Rows are points. A path goes straight from each point to the next, and from the last back to the first. The post is the endless flat space through its rows: a point in 2 columns, a line in 3, a plane in 4, and so on, so that a path can go around it. Count how often the path circles the post. Going back the other way cancels.

Post (1 x 2):
[[ 0.3 -0.1]]
Path (30 x 2):
[[ 5.0 -2.2]
 [ 2.6  1.7]
 [ 0.0  4.9]
 [-3.8  0.7]
 [-1.5 -1.0]
 [ 2.9 -6.5]
 [ 2.4 -1.5]
 [ 4.9  3.6]
 [-1.5  3.5]
 [-5.4  1.2]
 [-4.7 -3.3]
 [ 4.5 -5.5]
 [ 4.4 -1.6]
 [ 2.9  0.3]
 [ 0.2  1.8]
 [-6.9  3.0]
 [-4.0 -3.3]
 [-0.6 -3.7]
 [ 6.2 -4.1]
 [ 6.8 -0.2]
 [ 2.0  5.0]
 [-4.5  4.9]
 [-2.0  0.2]
 [ 0.3 -3.4]
 [ 6.3 -3.8]
 [ 3.6  0.8]
 [ 2.0  5.7]
 [-4.1  2.7]
 [-4.3 -1.4]
 [ 0.0 -4.6]]
Times around: 5

Post (2 x 3):
[[ 3.3  1.7  1.8]
 [-3.6 -0.1  0.5]]
Path (28 x 3):
[[ 3.8  2.5 -2.0]
 [-8.7  1.9 -3.4]
 [-9.3  1.4  2.1]
 [ 1.8  0.7  5.0]
 [ 1.2 -0.5  2.0]
 [-4.3 -0.5 -1.1]
 [ 4.8  2.9  0.5]
 [-2.1 -0.8 -0.8]
 [-1.7 -3.6  3.3]
 [-8.2 -1.4  2.9]
 [ 9.8  7.3  5.0]
 [ 3.9  3.3  0.9]
 [ 4.5  2.4 -3.1]
 [ 7.6  6.0  2.1]
 [ 2.2  2.6  4.3]
 [-1.3 -1.9  3.2]
 [-2.2 -1.7  0.8]
 [ 7.7  2.2  1.0]
 [ 1.0 -1.6  1.0]
 [-2.7 -1.4  2.7]
 [-4.1 -3.8  2.5]
 [ 7.8  1.2  0.7]
 [ 2.7  1.9 -2.9]
 [ 4.4 -0.4 -1.3]
 [ 5.5 -1.3  3.7]
 [-6.6 -0.8  1.3]
 [-1.0  2.4  1.7]
 [-1.0  3.3 -1.6]]
Times around: 0

Post (5 x 6):
[[-1.7  0.9 -0.9 -2.2 -0.1  6.6]
 [ 0.6 -0.9 -3.7 -0.1 -1.9  1.5]
 [ 0.1 -0.4 -6.2 -2.8 -1.6 -1.5]
 [ 0.1 -2.6 -2.8 -2.8 -0.8  0.4]
 [ 0.2  4.6  2.3  2.0  2.1 -2.4]]
Path (27 x 6):
[[ -2.3  -5.4  -4.6  -3.9  -2.9  -2.7]
 [ -1.6   6.1   7.8   1.9   3.9  -8.4]
 [ -1.5   6.8  -1.5   8.5  -0.3  -2.1]
 [  2.1  -8.0  -2.8   1.5  -2.0   2.8]
 [  3.9   0.0 -10.2   3.0  -4.1   2.3]
 [ -2.3   1.4  -6.6   2.8  -0.6  -0.5]
 [ -1.3  -1.7   1.2  -0.3   0.0   2.1]
 [ -5.4   1.1  -6.6  -3.5   2.0   4.2]
 [  0.8  -6.5   2.7  -4.3   2.6   0.8]
 [  0.7   0.6   3.2  -1.8   1.6   0.1]
 [ -2.0   4.9  -5.7  -3.7  -1.7   4.0]
 [ -0.4  -1.2   4.9   4.6  -0.1   0.1]
 [  0.3  -8.1  -0.1  -3.2   0.5   1.7]
 [  0.1   0.9   0.2  -3.3   2.6   4.1]
 [  2.0   0.9  -2.4  -5.6   0.3  -3.7]
 [ -0.2  -0.8   0.5  -1.7  -1.2   3.1]
 [  0.6  -3.7  -0.6 -10.7  -0.3   4.4]
 [ -0.1  -2.6   1.6  -9.2   7.1  -3.8]
 [  0.1  -0.9  -2.5   0.8   0.5  -3.2]
 [  1.7   0.8  -3.2   3.1   3.4  -8.8]
 [  1.1   2.5  -9.6  -4.6  -1.2   4.2]
 [ -0.6   4.7  -6.2  -7.1  -0.7   1.7]
 [ -2.7   5.4  -0.2  -3.3   1.7  -1.7]
 [ -4.1   3.8  -1.7 -10.2   2.3   0.4]
 [  1.5   1.4  -1.7  -0.5  -0.2   0.4]
 [  1.4  -2.7  -5.9  -0.2  -1.7   3.5]
 [ -4.4   4.1  -4.8  -2.2   0.4   5.7]]
Times around: 1
